Every row gives one point. The points of each table are mixes of a few directions, plus a little noise. How many directions does each table use, and how many do they share? Where both have some left over, give the other angles between the two spaces (their principal angles), to ten degrees, smallest first.

First:
-1.6, 4.0, 2.8
5.8, -4.8, -1.2
-6.6, 2.5, -1.3
3.1, -1.6, 0.2
-0.4, 0.4, 0.1
-0.4, -0.5, -0.7
Second (4 x 3):
-1.3, -1.7, 1.5
4.1, 5.6, -4.7
-0.6, -0.8, 0.7
-2.2, -3.1, 2.6
Directions: first 2, second 1, shared 0; angles 80

First (8 x 8):
3.8, -2.3, 3.2, -0.4, -2.7, 1.2, -3.1, -2.0
3.0, 2.4, -2.3, -2.5, -0.5, 0.6, -0.2, -3.8
-1.8, -0.9, 7.3, 1.6, -2.6, 2.0, -0.7, 3.3
-4.8, -8.5, -6.8, -2.2, 4.0, 1.3, -0.4, 3.1
2.7, 0.0, 1.3, 0.8, -1.2, -1.6, -1.5, -1.7
0.6, 3.3, -3.8, 1.7, 3.2, 2.6, 4.3, -0.1
-4.8, 0.7, 0.0, -1.1, 0.5, -1.0, 1.0, 2.5
1.2, 5.4, 1.4, 2.1, -0.6, -5.1, 0.7, -1.5
Second, 10 rows:
-0.9, 0.1, -3.9, -3.4, 0.4, -2.8, -1.1, -1.9
-0.2, -4.3, 3.5, 6.8, 2.5, 9.2, 3.8, 6.0
-0.4, 1.1, -2.5, -2.9, -0.1, -2.2, -0.8, -1.9
0.5, 1.6, 0.9, -0.4, -0.8, -0.4, -0.1, -0.7
-1.3, 0.1, -5.4, -4.4, 0.9, -2.6, -0.8, -2.2
0.1, -0.4, -0.5, -1.3, -1.1, -6.1, -2.9, -1.8
0.1, 0.1, 0.2, 0.0, -0.3, -0.7, -0.3, -0.2
-0.5, -4.2, 0.6, 3.2, 1.5, 1.4, 0.2, 2.7
1.9, 7.0, 3.1, -2.5, -3.7, -3.0, -1.0, -3.8
0.5, -1.0, 4.0, 4.9, 0.9, 6.9, 3.0, 3.7
Directions: first 5, second 3, shared 3

First, 8 rows:
0.7, -7.0, 9.1, 8.0, -2.6, -3.9, -1.4, -0.3, -3.5, 0.7, 4.1, -1.4
0.2, -2.0, 2.7, 3.1, -0.9, 0.1, 0.3, 0.3, -0.1, 0.6, 0.5, 1.2
0.2, -2.5, 2.7, 0.7, -0.7, -4.6, -2.5, -1.2, -3.7, -0.8, 3.0, -4.9
-0.2, 2.3, -3.0, -2.2, 0.8, 2.1, 1.0, 0.4, 1.8, 0.0, -1.8, 1.6
-0.5, 4.7, -6.2, -5.0, 1.8, 3.4, 1.4, 0.4, 2.8, -0.2, -3.2, 2.0
-0.2, 2.6, -2.7, 0.1, 0.6, 6.0, 3.5, 1.7, 5.0, 1.4, -3.8, 6.8
-0.1, 1.4, -1.8, -1.3, 0.5, 1.3, 0.6, 0.2, 1.2, 0.1, -1.1, 0.9
-0.1, 0.1, -0.8, -3.3, 0.5, -4.5, -3.0, -1.6, -3.6, -1.6, 2.3, -6.2
Second, 9 rows:
1.0, -2.7, -5.7, -0.4, 1.8, 1.7, -1.5, -5.9, -0.9, 0.5, -2.0, -3.5
4.4, 4.9, 7.2, -1.9, -6.3, -1.8, 2.4, -0.8, 2.0, 4.2, -4.7, -1.8
0.7, -1.0, 0.0, 2.1, -4.0, 2.1, 1.1, 0.8, 1.3, 2.7, -3.8, -4.9
-2.5, 1.1, 1.7, -0.1, 3.4, -1.3, 0.5, 4.9, -0.7, -2.7, 4.2, 3.6
-1.8, -1.5, -0.9, 1.4, 2.3, 0.7, 1.5, 2.6, 0.2, -1.8, 1.3, -0.8
1.1, 1.8, 1.6, -1.8, -0.6, -1.6, -1.0, -1.6, -0.3, 0.3, 0.5, 2.7
-3.2, 1.5, -0.9, -0.3, 5.6, 0.4, -0.7, 6.7, -2.3, -1.2, 3.2, -0.3
-3.6, -1.9, -3.6, 0.9, 1.9, 0.1, -4.9, 1.5, -2.2, -2.3, 5.3, 6.4
3.8, -2.2, 0.6, 0.1, -4.2, -0.4, 2.7, -8.1, 3.0, 0.4, -4.0, -1.4
Directions: first 2, second 5, shared 0; angles 40, 90

First:
-0.8, 3.2, -0.8, 1.2, 0.8, -3.4, -0.3, 3.4, 4.5, 0.3, 4.3, 1.7, -0.3, -0.8, 0.0, 2.7, 0.8, 1.1, -0.7, 4.5
0.9, -4.4, 1.0, -4.9, -0.9, 3.3, -1.4, -3.2, -2.8, -0.9, -1.8, -2.5, -1.1, 0.4, 2.5, 0.6, 1.9, -0.2, -0.5, -3.1
1.8, -1.3, 1.0, 3.7, -1.9, 0.2, 6.3, 2.5, 0.1, 7.2, -3.2, 0.5, 5.5, 0.4, -1.4, 1.4, -3.6, 3.2, -0.9, 2.5
0.6, -1.5, -1.8, 4.4, 5.2, 0.2, 7.3, 4.3, -0.9, 9.0, -6.5, 5.1, 3.6, 3.4, 0.6, -0.8, -0.2, 3.9, -4.8, 1.1
-3.7, 0.0, 3.8, -2.6, -3.1, -1.0, -3.9, -1.8, -2.4, -4.1, 4.7, -3.4, -0.6, -1.5, -1.6, 0.1, -3.0, -1.3, -1.1, -2.3
-0.1, -2.2, -0.4, -3.6, -1.0, 0.3, -3.9, -3.6, -3.4, -4.1, 0.7, 1.1, -0.7, -2.1, -1.5, -4.4, -2.0, -2.2, 3.3, -4.0
0.4, -2.0, 0.6, 3.1, 1.9, 1.2, 6.4, 2.7, -1.4, 7.6, -5.3, 1.1, 3.6, 2.9, 0.5, 0.9, -0.8, 3.4, -4.4, 0.6
0.4, 0.1, -1.6, -4.9, -0.8, -1.4, -6.0, -2.1, 1.7, -5.9, 5.0, 0.8, -3.1, -2.9, 0.6, -0.5, 1.8, -2.1, 4.0, 0.1
0.5, 4.0, -1.3, 2.6, 0.2, 0.4, -1.9, -1.4, 1.5, -4.5, 0.0, -1.3, -2.9, 0.0, -0.7, -1.7, 1.6, -3.3, 3.4, -0.6
2.3, -2.5, 0.7, -3.9, -4.0, 2.8, -2.8, -4.5, -1.3, -3.6, -0.1, -3.7, -1.1, -1.8, 0.6, -0.1, 0.4, -2.0, 4.2, -2.2
-2.3, 6.5, -1.0, 4.9, 3.6, -2.6, 0.1, 3.7, 4.4, -1.1, 2.3, 0.4, -2.8, 1.9, 0.4, 1.9, 3.1, -0.5, -2.5, 3.3
Second, 10 rows:
1.0, 0.9, -1.2, 2.4, 4.2, -1.7, 1.6, -1.0, 2.3, 1.7, -0.5, 0.2, -0.3, 1.1, 3.0, -0.6, 1.9, -1.0, -1.2, -0.7
0.3, 0.5, -0.4, 3.5, 6.5, -8.2, -0.7, -3.4, 4.8, 4.2, 3.8, -1.7, 1.6, 0.0, 8.4, -5.1, 0.8, -5.5, -2.6, -3.3
0.6, 0.6, -1.3, -0.5, -1.0, 5.2, 2.0, 2.5, -1.9, -1.7, -4.1, 2.3, -1.8, 1.3, -4.2, 3.2, 1.4, 3.6, 0.9, 2.3
-4.3, -0.7, 0.9, -1.8, -3.0, -4.6, -6.8, 3.0, -2.1, 0.1, 3.8, 1.5, 1.5, -1.7, 0.0, -6.9, -3.1, -3.7, 0.1, -0.7
0.7, -2.7, 4.2, -4.9, -8.7, 4.5, 0.0, -2.4, -3.0, -3.6, 1.8, -4.5, 1.2, -2.8, -5.0, 5.8, -4.1, 3.1, 2.7, 0.7
1.2, 1.6, -2.7, 1.2, 2.1, 5.2, 3.5, 2.6, -0.7, -0.9, -5.6, 3.4, -2.5, 2.5, -3.0, 3.1, 3.3, 3.6, 0.1, 2.3
1.6, -0.6, 1.0, -0.9, -1.6, 2.4, 2.1, -1.9, 0.0, -1.0, -0.5, -2.1, 0.0, -0.4, -1.2, 3.8, -0.3, 1.9, 0.8, 0.3
2.5, 0.8, -0.6, 4.1, 7.3, -5.3, 2.9, -4.9, 5.5, 3.8, 1.7, -2.5, 0.7, 0.8, 7.7, -1.0, 2.3, -3.2, -2.3, -2.8
-1.4, -0.9, 1.2, -2.4, -4.3, 1.1, -2.2, 1.2, -2.4, -1.6, 0.8, 0.0, 0.5, -1.2, -2.9, -0.1, -2.1, 0.6, 1.2, 0.7
-2.2, 0.4, -1.1, -0.9, -1.5, 1.1, -2.4, 4.2, -2.5, -0.9, -1.4, 3.5, -0.8, 0.4, -2.9, -2.3, -0.1, 0.4, 0.4, 1.4
Directions: first 6, second 3, shared 1; angles 40, 80

First:
-0.6, 0.0, -0.1, -0.4, -1.8, 0.7, -0.1, -0.8, 1.8, -1.1, 3.1, 0.2, 0.0, 1.7, -0.7, 1.4, -0.3, -0.4, -0.6, -0.3, -0.4, -2.4, 0.1, -0.9, -4.9, 1.0, -0.8, 1.7, 0.7, -0.1, -2.8, -1.6
1.8, -0.3, 0.1, 1.3, 5.0, -1.8, 0.6, 2.0, -4.5, 2.9, -8.5, -1.1, -0.2, -4.4, 1.6, -3.8, 0.9, 0.8, 1.3, 0.4, 1.1, 6.4, -0.1, 2.2, 12.8, -3.0, 2.2, -4.2, -1.7, 0.5, 7.8, 3.9
0.0, 0.1, 0.1, -0.1, -0.2, 0.0, 0.0, 0.1, 0.0, -0.1, 0.1, 0.0, 0.0, 0.2, 0.0, 0.0, 0.0, 0.0, -0.2, -0.1, 0.0, -0.1, 0.1, 0.1, -0.2, 0.0, 0.0, 0.2, -0.1, 0.0, -0.1, -0.1
-1.7, 0.1, -0.1, -1.1, -4.6, 1.6, -0.6, -1.8, 4.3, -2.8, 7.8, 1.1, 0.2, 4.1, -1.8, 3.6, -0.9, -0.8, -1.2, -0.4, -1.1, -5.8, 0.1, -2.1, -11.9, 2.7, -2.0, 4.0, 1.6, -0.3, -7.1, -3.6
-1.4, 0.0, -0.2, -1.2, -4.0, 1.5, -0.5, -1.5, 3.7, -2.4, 6.8, 0.8, 0.2, 3.5, -1.4, 3.0, -0.7, -0.7, -1.1, -0.4, -0.7, -5.2, 0.1, -1.8, -10.4, 2.2, -1.8, 3.3, 1.5, -0.3, -6.2, -3.2
-1.9, 0.0, -0.1, -1.6, -5.4, 1.9, -0.7, -2.1, 5.0, -3.3, 9.2, 1.2, 0.3, 4.9, -1.8, 4.1, -0.9, -0.8, -1.2, -0.4, -1.3, -7.0, 0.2, -2.4, -14.0, 3.3, -2.5, 4.6, 1.9, -0.5, -8.6, -4.5
0.5, 0.0, 0.0, 0.5, 1.3, -0.5, 0.2, 0.5, -1.2, 0.9, -2.1, -0.3, -0.1, -1.2, 0.4, -0.9, 0.2, 0.3, 0.3, 0.0, 0.3, 1.6, 0.0, 0.5, 3.3, -0.8, 0.5, -1.1, -0.5, 0.2, 1.9, 1.1
1.7, -0.1, 0.2, 1.3, 4.8, -1.6, 0.6, 1.7, -4.3, 2.8, -7.8, -1.0, -0.2, -4.3, 1.7, -3.5, 0.8, 0.7, 1.3, 0.4, 1.1, 5.8, -0.2, 2.0, 11.8, -2.7, 2.1, -3.8, -1.5, 0.5, 7.4, 3.8
-0.6, 0.1, -0.1, -0.3, -1.8, 0.6, -0.1, -0.7, 1.5, -0.9, 2.9, 0.3, 0.1, 1.6, -0.8, 1.3, -0.3, -0.4, -0.4, -0.1, -0.5, -2.1, 0.0, -0.8, -4.5, 1.1, -0.8, 1.5, 0.5, -0.2, -2.7, -1.4
1.2, 0.0, 0.0, 1.1, 3.7, -1.2, 0.5, 1.5, -3.4, 2.2, -6.2, -0.9, -0.2, -3.4, 1.2, -2.8, 0.8, 0.5, 0.9, 0.4, 0.9, 4.7, -0.1, 1.7, 9.6, -2.2, 1.6, -3.2, -1.2, 0.3, 5.8, 2.7
1.0, -0.2, 0.2, 1.0, 3.1, -1.2, 0.4, 1.1, -2.9, 1.8, -5.3, -0.7, -0.1, -2.8, 1.2, -2.4, 0.7, 0.6, 0.7, 0.3, 0.6, 4.0, 0.0, 1.3, 7.9, -1.9, 1.3, -2.6, -1.1, 0.2, 4.9, 2.5
Second:
0.0, -0.1, 0.1, -0.1, 0.0, 0.0, 0.0, 0.1, 0.0, -0.1, -0.1, -0.1, 0.1, 0.0, -0.1, 0.0, -0.1, 0.0, -0.1, 0.0, -0.1, 0.1, 0.0, -0.1, -0.2, -0.1, -0.1, 0.0, 0.1, -0.1, 0.0, 0.0
-1.1, -5.2, 3.9, -3.7, 2.4, 0.5, -0.7, 3.8, -1.1, -5.9, -7.1, -4.2, 3.9, -0.6, -5.4, 2.9, -7.3, -1.5, -6.5, 0.7, -7.5, 5.2, 1.8, -5.5, -10.3, -8.2, -3.7, -1.0, 3.3, -4.7, -1.4, -2.9
0.8, 3.8, -2.9, 2.7, -1.8, -0.4, 0.5, -2.8, 0.8, 4.4, 5.2, 3.1, -2.8, 0.4, 3.9, -2.1, 5.4, 1.1, 4.8, -0.5, 5.5, -3.8, -1.3, 4.1, 7.6, 6.0, 2.7, 0.8, -2.5, 3.5, 1.0, 2.1
-0.7, -3.3, 2.5, -2.4, 1.6, 0.3, -0.4, 2.4, -0.7, -3.8, -4.5, -2.7, 2.4, -0.4, -3.4, 1.9, -4.6, -0.9, -4.1, 0.4, -4.8, 3.3, 1.2, -3.5, -6.6, -5.2, -2.3, -0.7, 2.1, -3.0, -0.9, -1.8
0.3, 1.5, -1.1, 1.1, -0.7, -0.2, 0.2, -1.1, 0.3, 1.7, 2.0, 1.2, -1.1, 0.2, 1.5, -0.8, 2.0, 0.4, 1.8, -0.2, 2.1, -1.5, -0.5, 1.6, 2.9, 2.3, 1.0, 0.3, -0.9, 1.3, 0.4, 0.8
0.0, -0.1, 0.1, 0.0, 0.0, 0.0, 0.0, 0.1, 0.0, -0.1, -0.1, -0.1, 0.1, 0.0, -0.1, 0.0, -0.1, 0.0, -0.1, 0.0, -0.1, 0.1, 0.0, -0.1, -0.2, -0.1, -0.1, 0.0, 0.0, -0.1, 0.0, 0.0
1.1, 5.1, -3.9, 3.7, -2.4, -0.5, 0.7, -3.8, 1.1, 5.9, 6.9, 4.1, -3.8, 0.6, 5.3, -2.9, 7.2, 1.4, 6.4, -0.7, 7.4, -5.1, -1.8, 5.5, 10.2, 8.1, 3.6, 1.0, -3.3, 4.6, 1.3, 2.9
-0.4, -1.7, 1.3, -1.2, 0.8, 0.2, -0.2, 1.3, -0.3, -2.0, -2.3, -1.4, 1.3, -0.2, -1.8, 1.0, -2.4, -0.5, -2.1, 0.2, -2.5, 1.7, 0.6, -1.8, -3.4, -2.7, -1.2, -0.3, 1.1, -1.6, -0.5, -1.0
Directions: first 1, second 1, shared 0; angles 80
